Each row of a before or after table is a point. The points were changed in one or more steps. Then noise was added and the rows were shuffled. The steps act on columns, c1 being the first. What was done? A step turns or swaps two columns, mirrors them in a line or flattens them onto one, adds a multiple of one to another, or multiplies or shifts one. Angles are multiples of 10 degrees, from the lower column toward the higher: turns from -170 to 170, lines from 10 to 170 but not 90. Use the fewest steps. Two steps may share a column if one is a turn and the other turns, adds or multiplies; they go together, in the order done. Otherwise the lowest column goes first.

Before (11 x 3):
[[-37  -5  18]
 [  4  -6 -20]
 [-31 -29  31]
 [-28 -23  22]
 [ 19   3 -13]
 [-27   5  19]
 [ 13   7   5]
 [-23 -26  27]
 [  8  22   1]
 [-57 -17  51]
 [ 16 -14  10]]
After (11 x 3):
[[ 17   2  17]
 [-33   6  12]
 [  5  20 -12]
 [-39  -6  17]
 [  5  16  -1]
 [ 10 -15 -12]
 [-59  -1  48]
 [-27 -16  36]
 [-23 -11  36]
 [ 18   4 -14]
 [-27 -16  32]]
Steps: turn c2 and c3 by -40 degrees; turn c1 and c2 by 20 degrees

Before (12 x 6):
[[  9 -13 -13   2 -11   3]
 [ 14   7  35 -27  34  30]
 [ -8 -25  19 -16  36  -3]
 [ 23 -29  -7  16 -30   6]
 [ -6  -6 -22 -35  51  18]
 [ -7  -7  23  17 -17   6]
 [ -8 -10 -22  23  46   1]
 [ 23  -7 -25  21  41  -9]
 [  3   5  20   0   2 -16]
 [ -7  -9  30 -36  32  20]
 [ 13  -7 -13 -34  36  22]
 [ 14  -7   9 -33  22  29]]
After (12 x 6):
[[-12  -7  22  34 -39   1]
 [ 20  19 -30  44   0  31]
 [ 15   6   0  31   9  28]
 [ 15 -22  24  33 -27  -8]
 [  2  33   8  39   4  -3]
 [ 27   4  27 -31 -11   5]
 [  8  -4  20 -13   1   1]
 [  3  28 -14  41  13  19]
 [  6  12 -16   2   7 -16]
 [-11 -10  20  62   5  17]
 [  9  -8  13  44   8  22]
 [  1  22  -9 -23 -12   6]]
Steps: turn c2 and c3 by -130 degrees; turn c1 and c2 by -20 degrees; turn c4 and c5 by -110 degrees; add -0.5 times c6 to c5

Before, 12 rows:
[[  2  22  12 -46   5 -24 -19  19 -19]
 [ -3  27   8 -23  28 -38  18  14  -2]
 [ -1 -13 -17   3 -15  -6   3  -9 -19]
 [ -6   6 -27  25 -18 -45 -39  15  -1]
 [ 12 -23 -26 -19  10  13 -16   1   2]
 [ 16 -27  -1  12  15  11 -28 -16  -7]
 [-30   4   5  -2 -11 -26 -44  60 -11]
 [-19  14  23 -40   1 -39  -7  15  11]
 [-20   3 -26  39 -12 -39 -13  36   8]
 [  5 -41 -12  -7  26 -16 -10   2 -18]
 [  6 -17 -11   0  24  12   0 -13 -14]
 [-28 -14 -26 -11  22   6 -16 -10 -17]]
After (12 x 9):
[[  0 -30 -11 -20  33  -1 -29 -12  -3]
 [ -9 -41  -9   2  46  18 -10   8  21]
 [-15  29  24  18  49   4  18   7  32]
 [  3 -16 -15   0   4  19   4  -8  15]
 [-36  24   2  29  26   0 -19  17  33]
 [ 25   9  22 -11  -2  38 -37  15  25]
 [ 41   9  24 -11   6  38 -13  34  18]
 [ 17  17   9  25  14   2 -44  55  29]
 [-21 -22 -11   4  30  16 -20   5 -18]
 [ 10 -16 -24  27  42  21 -15  -6   1]
 [-17  17  38  40  21  -6  -6  12  27]
 [ -3 -22 -20  -4  46   8   1 -11  -4]]
Steps: turn c1 and c4 by -130 degrees; turn c2 and c8 by -10 degrees; turn c3 and c6 by -110 degrees; turn c3 and c9 by -130 degrees; shift c5 by 20

Before, 13 rows:
[[ 27  -6  15   0  13  44 -16  -2  11   9  11   3]
 [-10 -20  28 -23   7  13  -6 -10   8 -10  -8  22]
 [ -9   0  20  18   4  -4  11  18  11   7 -21  19]
 [ 10  -8  -2 -26   5  32 -14  -1 -37  22 -13 -26]
 [-28  -9 -10  -9  27  23  29 -20   0  21  21 -21]
 [ -2 -23  20  -1 -16 -11 -21  14   0  -3  10  11]
 [ 11   8   5  -7  18   7  -9 -27  49  11 -25   3]
 [ 20  20  31 -21  28   1  28 -17  42   0  12 -18]
 [ 31  -7 -18  -2   5  -9  45  24  -2 -15 -60  -4]
 [  3   1 -17 -29  -8  17  40  -4 -31  15   8  13]
 [ 19  13  -9 -26  26  14  -1   9   2  12  13  17]
 [ 26   0   4  -6  36  23  -3 -29  -3  20   9  15]
 [  7 -24   8 -20  17  10 -14  -9  25  43 -18   3]]
After:
[[ 11   5  -7  -2  -3  37 -13   7  26 -19  12   3]
 [ 24  18  20 -22  11   3  -9  16   9 -38  -1   3]
 [ -2  25 -14   0 -35 -22 -22  -5  -4 -11  10  13]
 [ 43 -23 -25 -22  -4  12  28   7  18 -21  33 -20]
 [ -2  15   6  -1  22  13  45 -21  31  23 -58  -4]
 [ 10   8 -13  20 -16   1  13 -14  -8 -15 -42  22]
 [-35   9  16 -27   3  24 -15   3   7 -15  13 -23]
 [-30  -3  23 -30  10  36  40   3   2  -1  36  13]
 [  0 -10  17 -27  36  12   0 -12  19  -5  40  18]
 [ -4  -9   9  -3  33  22  -2  25  24 -17  16  15]
 [  7  13 -27 -24 -20  10  -7  17 -12  -8  14  23]
 [ 44 -14   3  -9  13   2  -8  23  11 -12 -19   2]
 [  3   0  24 -11  36  37  31  25 -26 -10  29 -19]]
Steps: swap c1 and c9; turn c2 and c8 by -160 degrees; add -1 times c3 to c5; turn c3 and c10 by -140 degrees; add -1 times c4 to c11; add 0.5 times c7 to c6

Before, 13 rows:
[[ -1  25  10 -21  -8  -4  11   5  20 -36  -7  -3  -3 -15  18 -46  50 -17
  -14  15]
 [-15  -2   6 -19   4  -5  38  -1   4  -2 -14  15  26  18   5  -9  27  -8
    6  22]
 [ 11  52   7  16 -22  41 -16 -19  24   7  12  18  -2 -23 -14  30  21  35
   -5 -27]
 [ 15  48   5  16 -19  26 -24  -8  25  40  14  12  26  18   0   8  44  18
  -25 -32]
 [-23  30  18 -20   0 -31  23 -10   5 -22   2 -13  -8   5  31  -2  40 -23
    1 -19]
 [ 19   5 -22  17 -57  24 -20 -10  40  40  -5  12  21  41 -38   3  10  17
   36 -33]
 [ 19  29   6  -1 -29   9  -8 -19  16  35  20   2 -10 -35  11  29  36 -17
  -27  -9]
 [ -3 -21  23 -17  34 -24   5  -9  19  -3 -24  -9 -10  11  15 -24  37  -8
   13   4]
 [ 25  16 -13  39 -25  45 -19 -18   4  10  14  21  16  14 -30  14  30  -7
   -7 -46]
 [  2  14 -41  18  -4   0   6  10  32  24 -13  35  24  15 -44 -35  -1   8
   11 -45]
 [ 40  16  15   8 -38  14 -12  -3  14  22   1  33  34  -3 -11   7  19  14
    9 -52]
 [  8  19   0 -17  14 -12   4  10   5 -10 -39 -13  10  19  19 -17   0 -25
    9   9]
 [-17  22  31 -27  11  -5  -7  16  27 -23  25  -6   9 -11   3  -2  25 -28
  -16   3]]
After, 13 rows:
[[ 17 -40  -8   1  11 -19  26 -10   7 -27  22 -15  -2 -12 -16  14  48 -23
   -3 -14]
 [  9 -36 -28 -45 -29  49 -19 -21  21   7 -15  22  -6 -16  -4   1  -6  35
   -6 -33]
 [  5 -11  19  -3  16 -13   4   8  11 -10  40 -13  13   9  20   3  -5 -25
   10   7]
 [ 17  42   7 -19 -61  27 -20  -8  45  35 -31  12  21  53  23  14 -13  16
   42 -34]
 [ 31 -47  34   6  11   9  12   6  22 -33  17  -4   0 -28  -9  31  36 -19
  -11  15]
 [  7 -54 -14  13  24   2 -13  17  31 -25 -14  -8  10 -10 -24  25  32 -30
  -16   2]
 [ 35 -53 -22 -20 -33  22  -8 -15  11  35   1   2 -15 -35 -24  15   6 -18
  -26 -11]
 [  4   8  50 -24 -15  -2   1   6  37  24 -27  34  23  34  35 -12   0  10
   14 -42]
 [ 10  -3   3  18   9   7  37   0   9  -5   8  15  22   9   4   5  27  -8
   10  25]
 [ 38   1  -8 -18 -29  22 -11  -5  16  17 -10  34  34   6   6  29 -21  14
    7 -49]
 [ 23   1  -2 -40 -33  55 -18 -20   1  11 -34  21  15  32   5  -1 -11 -10
   -6 -45]
 [ 30  18  14  25  43  -8   1  -8  17  -3  31 -14  -9   0  13   8  35  -7
   11   3]
 [ 35 -52 -12 -43 -14  41 -25  -8  24  38  -7  14  22  21 -10  16   7  18
  -27 -30]]
Steps: turn c6 and c17 by -20 degrees; turn c1 and c17 by -50 degrees; turn c2 and c4 by -140 degrees; add 1 times c19 to c2; turn c3 and c16 by 120 degrees; turn c5 and c16 by -30 degrees; turn c11 and c15 by -120 degrees; add -0.5 times c11 to c14
